Every row gives one point. Each copy is the shape, with its points in the same order, turned, moved and blurred by noise. Is it also mirrored, or only turned?

Shape (6 x 2):
[[  3 -25]
 [-32  14]
 [ 18 -10]
 [ -6 -17]
 [ 37  12]
 [ 44  36]]
Copy 1:
[[  4 -25]
 [-30  18]
 [ 16 -14]
 [ -4 -12]
 [ 38   8]
 [ 49  37]]
Copy 1 is: only turned
Copy 2 (6 x 2):
[[  1  26]
 [-20 -18]
 [ 23  16]
 [ -6  14]
 [ 49   3]
 [ 60 -18]]
Copy 2 is: mirrored
Copy 3, 6 rows:
[[  7  23]
 [-35 -10]
 [ 25   6]
 [ -3  16]
 [ 34 -25]
 [ 43 -43]]
Copy 3 is: mirrored
Copy 4 (6 x 2):
[[  6 -23]
 [ 32  23]
 [-11 -11]
 [ 12 -13]
 [-36   6]
 [-47  27]]
Copy 4 is: mirrored

Shape (9 x 3):
[[-18  -8  -8]
 [-11  20  17]
 [-30  43  27]
 [ 33  -2  -6]
 [ 26 -13   4]
 [ 10  25  13]
 [ -5 -18 -14]
 [ 32   2 -18]
 [ 33 -12  15]]
Copy 1 (9 x 3):
[[  2 -14 -13]
 [ 30   5  -1]
 [ 60   9  -9]
 [-23  21   8]
 [-19  10  19]
 [ 15  20   6]
 [-15 -14 -10]
 [-25  28  -2]
 [-15  11  29]]
Copy 1 is: mirrored
Copy 2 (9 x 3):
[[ 14  10  12]
 [-14  21  -8]
 [-16  49 -29]
 [-19 -28   2]
 [-25 -17  14]
 [-29   8 -18]
 [  7  -9  20]
 [-14 -35  -2]
 [-37 -18  14]]
Copy 2 is: mirrored
Copy 3 (9 x 3):
[[ -9   3  10]
 [-10 -31 -12]
 [-29 -47 -27]
 [ 38   0 -12]
 [ 35  -6   1]
 [ 15 -34 -24]
 [  2  14  17]
 [ 34   9 -18]
 [ 42 -11   3]]
Copy 3 is: mirrored
Copy 4:
[[-14 -13   2]
 [-18  17  21]
 [-45  31  30]
 [ 31  11  -4]
 [ 31   3   8]
 [ -6  33  14]
 [  3 -18  -2]
 [ 24  11 -14]
 [ 38   6  20]]
Copy 4 is: only turned

Shape (9 x 4):
[[  9  -5  -3  23]
 [  2  23 -59   9]
 [-16  29  -8  34]
 [ 21  -7 -12 -10]
 [ 12 -18  31  -1]
 [ 28  19   2  47]
 [  6 -22  21  11]
 [  5 -25 -45   1]
 [-25  18  -5  13]]
Copy 1:
[[  0 -16  17  23]
 [ 27  -3 -42  34]
 [  3  18   4  55]
 [ 12  -5   5  -2]
 [-11   4  41 -10]
 [ 21 -13  34  52]
 [-18  -2  37   4]
 [ -6 -28 -26   1]
 [-10  27  -2  35]]
Copy 1 is: only turned
Copy 2, 9 rows:
[[  5  13 -15  18]
 [ -1  20 -60 -28]
 [-30  37 -17   9]
 [ 15 -13 -11 -11]
 [  2 -11  19  19]
 [ 12  43  -7  18]
 [ -4 -13   5  29]
 [ 15 -20 -53   1]
 [-38  13 -22  -3]]
Copy 2 is: only turned
Copy 3, 9 rows:
[[ 10 -29 -14   2]
 [ 19  10 -43 -39]
 [ 31  -8  11 -21]
 [-11  -9 -37  12]
 [-17 -36  -2  34]
 [ 46 -18  -5  14]
 [ -7 -40  -2  17]
 [ -5 -28 -52 -25]
 [  2  -5  10 -24]]
Copy 3 is: mirrored
Copy 4 (9 x 4):
[[ 13  -6  19  19]
 [ -8  38 -26  28]
 [ -7  25  27   0]
 [ 27 -10 -12  18]
 [ 32 -42  22   3]
 [ 20  16  44  35]
 [ 18 -35  28   9]
 [ -5  -9 -28  34]
 [-13   6  18 -12]]
Copy 4 is: only turned

Shape, 10 rows:
[[ -3 -13 -12  15  -2  12]
 [-19 -40 -28  -4 -16  16]
 [ 17  22  48   1  14  34]
 [ 34 -32  13  36  14 -17]
 [-11 -43 -17 -18  -6 -14]
 [-34  -8  -1  15  15  14]
 [ 32  24 -29 -16 -23 -17]
 [ -5  25 -27  43   1 -11]
 [-10   6 -34 -12 -53 -22]
 [-10 -53 -14  39   1 -11]]
Copy 1:
[[ 20   9   6  -4  14  14]
 [ 23  -2 -21 -48  26  20]
 [-28  17  60   4  20 -11]
 [ 54  19  20  11  17 -25]
 [ 33  -9 -17 -44   1 -11]
 [-14  20 -15  -2  23   1]
 [ 24 -36  21  -5 -38  12]
 [ 16  10  -8  37 -15  25]
 [ 25  -5  -5 -35 -41  37]
 [ 48  26 -20  -7  24  -3]]
Copy 1 is: mirrored
Copy 2 (10 x 6):
[[-10 -14 -10  11   2   8]
 [-28 -48   7   3   0   8]
 [ 13  43   7  35 -31  26]
 [ 27   0  -3  37  31 -20]
 [-21 -32  27  -3   9 -17]
 [-39   3  -3  19  11  21]
 [ 15   1 -17 -40 -22 -23]
 [-15  12 -52  -4  18  -3]
 [-29 -28 -22 -31 -29 -37]
 [-16 -37  -7  33  39 -14]]
Copy 2 is: only turned

Shape, 13 rows:
[[-19   3 -18 -34 -10 -32   8  25]
 [-13 -32 -24  27   1 -13 -13 -11]
 [ 16 -31  23  16  15   0  -4   3]
 [-35 -12   4   5  23  16  -7  -2]
 [-41  23  35 -13   9 -35 -37 -28]
 [ 16 -30 -22  13 -23   1 -19  21]
 [ 13   5  33 -25  21 -39   0 -33]
 [-13 -39 -21  34 -10 -15  20  12]
 [ 25 -29 -27 -36   2 -33  16   1]
 [-28  27   2  28  21  12 -22  -7]
 [ 16 -17  -4   3 -17  26  18  -4]
 [-28 -42  16  24   5 -13  -8 -26]
 [ 17   9   2 -35  29 -13 -25 -38]]
Copy 1:
[[ 25  37 -34 -18  23   4  -6  22]
 [ 30 -33 -23 -16 -15   3  18  10]
 [-20 -17  -6   2 -20 -10  23  21]
 [ -7 -14  -9 -20   8  23  12 -12]
 [ 17  24  34 -48  21 -19  26 -18]
 [ 26 -18 -18  15 -16  -3 -18  33]
 [-11  27  -5 -29  -6 -52  31 -10]
 [ 28 -12 -38   0 -26  20  28  30]
 [  4  14 -58 -21  -5 -38  -9  31]
 [ 17 -16  11   0  12  16  18 -39]
 [ -1  -1 -26   5 -39   2 -18  -1]
 [  7 -21  -1 -39 -29   5  34   8]
 [ -7   0 -13 -33  15 -55  -6 -23]]
Copy 1 is: mirrored
Copy 2 (13 x 8):
[[-29   9 -36 -14 -15 -24   9   1]
 [-23 -30  -5   3  30   7 -16 -19]
 [  3 -13  34  11  17  -4   6  -4]
 [-32   6  20  -1   6  16 -24  12]
 [-43  11  34 -51 -28  -9 -22 -34]
 [  6 -44 -14  12  12 -15  -9   7]
 [  0  30  29 -43   6 -21  13 -34]
 [-17 -26 -22  30  20  20   9 -17]
 [  3   6 -30 -18  35 -32  29   0]
 [-22   6  21   5  -8   6 -60 -17]
 [ 29  -8  -7   4   9  15  -8  13]
 [-29 -24  28 -11  20  30   2 -23]
 [ -1  23  21 -51  26 -32 -19  -9]]
Copy 2 is: only turned
Copy 3 (13 x 8):
[[-24   6  -8  -4 -40  24  38  35]
 [ -3 -34 -12  26   4   8  -8  33]
 [ 17   9  26  16  15   5  -9  29]
 [-27  -6   5 -12  14  20 -19  20]
 [-17 -35  27 -57  -9 -20  17  17]
 [  8  -2  -4  45 -30   9 -13  18]
 [ 31  -5  22 -37  10   0  42  23]
 [-19 -13  -6  53   9  14   8  40]
 [ 30   4 -14  12 -24  42  39  41]
 [-28  -4 -12 -21  15 -20 -20   5]
 [  5  12   2  32   5  28   5 -11]
 [ -7 -40  26  11  24  11  -5  32]
 [ 39  -9  -7 -48  -4  14  13  10]]
Copy 3 is: only turned
Copy 4, 13 rows:
[[  9 -25 -18   0   9 -26  38   5]
 [ 11 -38  16  -7 -12  -7 -24 -26]
 [-14   0  -8  -2 -16  10 -37  -5]
 [-20 -16  27 -22   9  12  -6  -4]
 [-11  19  41 -32   5 -57  -4  17]
 [  7 -41   0  30 -30   5 -11  -4]
 [ 11  43  -9 -32 -12 -30  -8   5]
 [  3 -45 -10   9   7   0 -22 -42]
 [ 29 -13 -42 -13 -30  -6  20 -13]
 [  5  -4  53  -6  24   5 -18  12]
 [ -1   2   3  22 -18  26   3 -26]
 [-22 -14  19 -24 -10 -17 -34 -36]
 [ 27  26  15 -38 -33  -8   7  19]]
Copy 4 is: mirrored

Shape (11 x 8):
[[-37  -6  20  -7   1  31   4  20]
 [ -8  30  25   7  -5 -37 -21  14]
 [ 26   2  25 -20 -26 -15  -5  18]
 [-34   8 -28   0  -3   9   4 -22]
 [  9  16  -9  14 -37 -15  28  13]
 [ -4  33  32 -31  -9  30  -9  11]
 [ 15 -20  16  11  -3  21 -16  24]
 [ 15   2 -12   6  16 -31  31  21]
 [ 10 -26  18  -5 -17  32  11 -42]
 [ 13  -9   7  -2  -7 -23  -5   8]
 [ -9  36   4  26 -21  20 -20 -24]]
Copy 1:
[[  6 -27  36 -12 -10  37  -6 -14]
 [-16  22  31  41 -10  -2 -10   7]
 [ 34   9  30  26 -22 -11  19   5]
 [-17   6  -3 -31 -17   5 -19 -28]
 [  1  26  -3  10 -56   9  19  -3]
 [ 39  18  40   0   1  31 -16  -1]
 [ 30 -34   2  22 -10  13   7  -3]
 [-20   8  -5   1 -18  -2  39  23]
 [ 38  -3  -2 -11  -2   5  22 -60]
 [  5   0  10  19 -17 -18  16   0]
 [  6  26 -10  18 -14  24 -33 -34]]
Copy 1 is: only turned
Copy 2:
[[-20  10  15   6  25  37  -2  22]
 [ 32  -2  10   2 -48  25  -4  16]
 [ 32  27  29 -18 -10   1  22  -1]
 [-30   9  -9   5   1  -9 -32  13]
 [ 16  20  18  27 -18 -34   9  19]
 [ 12  42  -2   2   7  35   4  -5]
 [ 15 -21  30   7  26  14   6  -3]
 [  2 -16  -8   2 -21 -22  36  24]
 [-34  11  30   2   9  -3  -5 -51]
 [  9  -5  17 -13 -16 -11  13   6]
 [ 11  13   5  32 -10  10 -45 -22]]
Copy 2 is: mirrored
Copy 3:
[[-38  -9   9  -6 -13  40  11  -2]
 [-15  -2  -1   6  22   4 -55  10]
 [ 18 -20  13 -14  13  16 -23  36]
 [ -9   9 -15   3 -29  -5   5 -30]
 [ 17 -35 -11  31 -14   1 -17  15]
 [ -4 -19  -9 -32  15  51 -11  -6]
 [  3   5  34  11   9  37   8  16]
 [ -2  -2 -22  30  13 -14   5  38]
 [ 15 -25  36 -21  -1  -3  35 -22]
 [  6   3  13   3   7  -4 -13  26]
 [ 11  -9   6  12   3  18 -25 -49]]
Copy 3 is: mirrored

Shape (12 x 9):
[[ 17   2 -28 -18  -4  29  10  29  11]
 [ -9 -21  -8 -29  -5  21  -4   1  -6]
 [ 17  -9 -28 -25 -20 -20  -8 -17  32]
 [  9 -26   0  36  12 -28 -21   6  -8]
 [-16  40  13   3   5 -21 -25 -20 -15]
 [  9  27  30  -3  -6 -23 -10  -1 -25]
 [  1   4 -12  10  16  12 -20 -25 -24]
 [ -2  34 -31 -38 -10   9 -22   8  29]
 [-19  20   5   6  -2  10  26  11 -12]
 [ 49 -13  -3  19   0   6  28 -13  -9]
 [  1 -13   5  -6  22  19  22  26  28]
 [ 25  28  12   9 -34   7 -21 -21   0]]
Copy 1:
[[ 13  17 -33  -8 -17   8 -40 -20  13]
 [ -8   6  -5 -11 -20  12  -5 -34  -5]
 [ 35 -33  11   3 -22   2 -13 -32  29]
 [ -7 -31   8  28  -2 -21 -15  24 -11]
 [  3  10  53 -10  17  14 -13  22   7]
 [ 25  24  32   6   8   7   3  28  -7]
 [-13   4  28  12   9  10 -33 -13 -16]
 [ 25   5  15 -39 -15   8 -35 -26  35]
 [ -7  20  -9   0   8  40 -13  13  11]
 [ 24   3 -14  60  -2   8 -21 -12  -7]
 [-12  14 -34   6   5  -5  -8 -16  32]
 [ 26  23  46  22 -30  19 -26  10  13]]
Copy 1 is: mirrored
Copy 2, 12 rows:
[[ 34  -4 -14  -5  -7  18  24  24  15]
 [ -3 -18 -16   6 -22   6  35  -3   9]
 [ 25   2 -19 -16 -27 -42   9  -3  -6]
 [ 12  -8  13  55  -6 -19 -17 -11 -10]
 [-24   1  23 -11 -20   9 -27 -25 -23]
 [-14  -8  39   4 -30   9 -10   3 -32]
 [  8 -14  14  11  -6  13   6 -41  -4]
 [ 14  -2 -35 -44 -21   9  -8   6  -3]
 [-15  18  23   4  -9  22  10   9  14]
 [ 44  -6  49  18  -8 -14  28   1   7]
 [  3 -16   1   9  13  -3  12  33  34]
 [ 22  -9  31 -12 -56   2 -16 -14   0]]
Copy 2 is: only turned

Shape:
[[  6 -11 -12  13 -35 -13  28 -18  13   3 -16]
 [ -8 -47  15   2  16  25 -15 -12 -18   5  22]
 [ -9 -21   3 -24  -1  19 -17   6   4 -14  38]
 [ 36 -10 -38   8  -8 -27  10 -27  -1  -1 -26]
 [ 49  28  14  22 -31 -26  22 -15   0  14 -12]
 [-37  -1  16 -10   8   4 -37  -9  13 -41  23]
 [  6  21   8   0 -20  14  -7 -33   8   2 -39]
 [ 43   1 -18   9 -19   5 -10 -15   7  10  -2]
 [ 33   0 -15  -8 -15   8  23 -14  22  19 -19]
 [ -1 -12  -1  19  41  25 -17   9   0 -29  27]
 [-17  -3 -15  -6  10  22 -33  21 -14   4  40]
 [ -2  -8  -6  16  -5  23   4   5  -2 -20  22]
 [ 13  16  -9   7  -6  -7  26   8   5  14 -35]
 [ 23  -8 -12  18 -31 -12  -2   5 -17  11 -32]
 [ 13  -5  18 -10  -8  23 -21  26   8 -47  -3]
 [-28 -28 -14  24  -2  44 -32  -6  10 -17  36]
 [-10 -14  30   8  19   8 -49  36  45 -20  19]]
Copy 1, 17 rows:
[[ 23  23   1   1  -1  22  18   2 -23 -35 -11]
 [  1 -37  -4  23   3 -22 -12  16  12  -3 -32]
 [-22 -29  -5   8 -21  -6 -26  21  12  -7  -1]
 [ 35   7   1   2 -12 -10  34 -12 -28 -19  16]
 [ 12  25  31  -6  22  24  34 -36 -11 -22   9]
 [-37 -18 -28  -5  -5   0 -28  15 -16  29 -10]
 [ 13  39   0 -16  29  -6  -3   3 -18   1   1]
 [ 19  14  17  13  -7 -12   3 -21  -3 -20  16]
 [ 33  16   2  -8  10  -4   5  -7   7 -36  17]
 [  9 -51   6  -2 -12  -7 -37  -3  -5  30  -6]
 [ -7 -17   0  23 -25  -6 -28  13  29  30   4]
 [  5 -21  10   7  -5  13 -28  11 -13  -1  -2]
 [ 39  18  16 -31  -2  16  15  -4   2  -7   0]
 [ 20  26  31  -2 -12  -3  24   1  -9  -8 -16]
 [-28  -8  25 -34 -13 -11 -32  14 -12   4  -4]
 [ -2 -16 -11  33 -23  -5 -58  17 -14  13 -23]
 [-32 -20  -4 -27 -36  -6 -45 -31   5  17 -34]]
Copy 1 is: mirrored
Copy 2, 17 rows:
[[ 15  -5  13 -26 -21  -5  25  13  30  -8   4]
 [-25  -2  21  30  17 -21  24 -41  11  -1 -24]
 [  0   3  23  12  34 -32 -15 -34   5  -6  -9]
 [ -2  -8  -5  -4 -30 -32  18  39  37 -22 -11]
 [  4  45  -7 -12 -42   1  12  26  40   8  17]
 [ 14 -24  16  32  21   3 -41 -36   9  -4 -12]
 [-19   1  19   0 -12  32  -2  26  14 -12   7]
 [-11  19  23   7 -13 -28   6  29  32  -1   6]
 [-12   8   5 -19  -4 -18  20  34  16  -3  20]
 [ -4 -12   3  44  15 -29 -12 -18  -1  34 -30]
 [  2  11  35  35   8 -43 -19 -30 -23  -1 -13]
 [ 12   5  23   7   8 -19  -1  -8   5  22 -24]
 [ -8   3  -6 -25 -35  -8  10  24  -6   5   6]
 [-16  10  23 -17 -50 -19  11  11  25  -8 -13]
 [-22  -1  16  -8  11 -12 -48 -15  18  25 -21]
 [  9 -23  60  39  24 -22   0 -21   5  17 -24]
 [-14 -27  20  28   4 -25 -47 -46  10  40  24]]
Copy 2 is: mirrored

Shape, 15 rows:
[[ 31  -8   8  -6  24  12  12  10   8 -37  19  20]
 [  2   1 -27  -2  -7   6 -27  12   7 -25 -19 -34]
 [-21  23 -14 -18 -30  -6  20  25  15  13  18 -36]
 [-23  20  -9  20  30 -38   6  -4  -3   8 -18  22]
 [ -9 -21   2 -18 -12   0 -19  -5  18 -25  10   8]
 [-23  27 -10   1  36   7  17 -40 -34   4  13   9]
 [-30  23  16 -14  29  19   8   6  10   0 -38  -7]
 [ -5   7  20 -10   3  11 -13 -17 -34 -33  -6   7]
 [  3  10 -23  -4  12   3 -25 -24 -22  19 -21  14]
 [ 18  33 -30  -8  -4  -8   9   7   3 -31  -8   5]
 [-22 -14  18 -19  29   0   9   1 -42   4  -8 -11]
 [ 26  -3 -30  16  33   2  23   5 -18 -16 -37   1]
 [-12  20   0 -35   6 -14 -29  -8  11  -4  21  -7]
 [ 26 -13  14 -10   3 -27  32 -12   6 -26  16  -9]
 [ 15  33  13  32  29 -35 -16 -17  -9  17   4  13]]
Copy 1, 15 rows:
[[ 23 -37  -8 -31   0  -7  16  10 -28 -13  22  -5]
 [  7  20 -22   3  -5  -1  19  21  21 -19   4 -41]
 [ -7  16 -15   4 -36 -42  -6 -27  39 -16   8  -8]
 [ 11  -2  19 -21  15 -10  18 -15  11   2 -58   2]
 [  6  -1  -1   4  -5  18 -15   8 -10 -25  13  -8]
 [-14   9  -2 -20 -22  -6  37 -29 -42   8 -41  -4]
 [ 42  38  -8 -35 -12   8  20 -17  11  16 -12   5]
 [ -3  14  -4 -20 -22   8   9  27 -31  17  -9  -7]
 [-19  10 -23 -10  19  20  19  -8 -11  21 -31 -27]
 [ 17 -10 -35 -15   3 -37   3   9  -2  -8 -21 -29]
 [ -8  -1   1 -26 -42  26  33  -2   4  17 -15  13]
 [ 26 -24 -22 -13  11  -5  60  11   6  15 -22 -18]
 [-11  14  -4 -29 -19   4 -25 -15  -4 -19  -8 -32]
 [ 19 -47  18  -2 -31 -16   3  -3  -7   1   7 -25]
 [-15  -4  39 -36  23 -19  17 -13 -12  20 -35 -34]]
Copy 1 is: only turned
Copy 2:
[[ 38  10  -3 -13  36  32  -3   9 -17  25  -9 -16]
 [-10 -10 -21 -10  -4 -16  -7  46 -18  14 -23  16]
 [ -7  20  10 -31 -10 -41   1  36   9 -24  -2 -25]
 [ 24   4  19  38   9 -33  39   1   1  16  -8  12]
 [  3 -14   9 -31  22   5  -4   7  -3   0   4  21]
 [  4  18   2  37  33 -27 -16 -17  24  38  -9 -12]
 [ 19 -12   8  -7 -17 -38   0  -3  14  39 -32  -6]
 [  7   5   1   0  22 -10 -31 -21 -18  16 -28  10]
 [-22   7  -5  26  -2  -8   9 -11  -5  42   0  18]
 [  7  19 -24 -11  28 -24  17  22 -28  18 -11  -6]
 [ 14 -17  15  26 -11 -13 -33 -16   0  17  -6 -17]
 [ 29  -5 -47  31   0   3  19  12 -24  31 -18  -9]
 [ -9  18  32 -21  13 -29 -14  15 -10  20  17  18]
 [ 46  20 -15  -9  14   6 -15   3  -9 -15  19   1]
 [ 20  47  22  40   2 -11  18   2  -5  23  -4  32]]
Copy 2 is: only turned
Copy 3, 15 rows:
[[ 54 -17  20   9  10   5  26  -9 -14 -24  10 -33]
 [  4  23   7   4  33  22  -2   5  -3 -15 -32   2]
 [  9 -16 -10 -18  10  -3 -50  18   8  13 -13  -7]
 [ -2  14  34  22   3 -46  17  -2   9  20  15   1]
 [ 11  -3  -1 -23  20  10  20   9  -1 -30  17  -4]
 [ -5   6   9  22  -4  -2  23   0 -27  49  31 -34]
 [ -4 -17  50  11  18  19  15  20  21  28   2  -5]
 [ 16  19   7   3 -14  34  36   1   3   4  19 -15]
 [  8  23   5  19  21   1  30   6 -24  27  16  25]
 [ 44  21   4   4  32  -6   1 -12  10  13 -12 -20]
 [  4   2  30  10 -30  14  21  39 -18  15   9 -11]
 [ 36  14  21  43  18 -13  37  13 -12  13 -32 -17]
 [  6   9  21 -32  14  10 -11  -9 -16   3  25   2]
 [ 38 -16   5 -26 -15 -18  24  -9 -12  -8 -18 -26]
 [  7   5  26  25 -14 -28  15 -46 -17  18  16  18]]
Copy 3 is: only turned
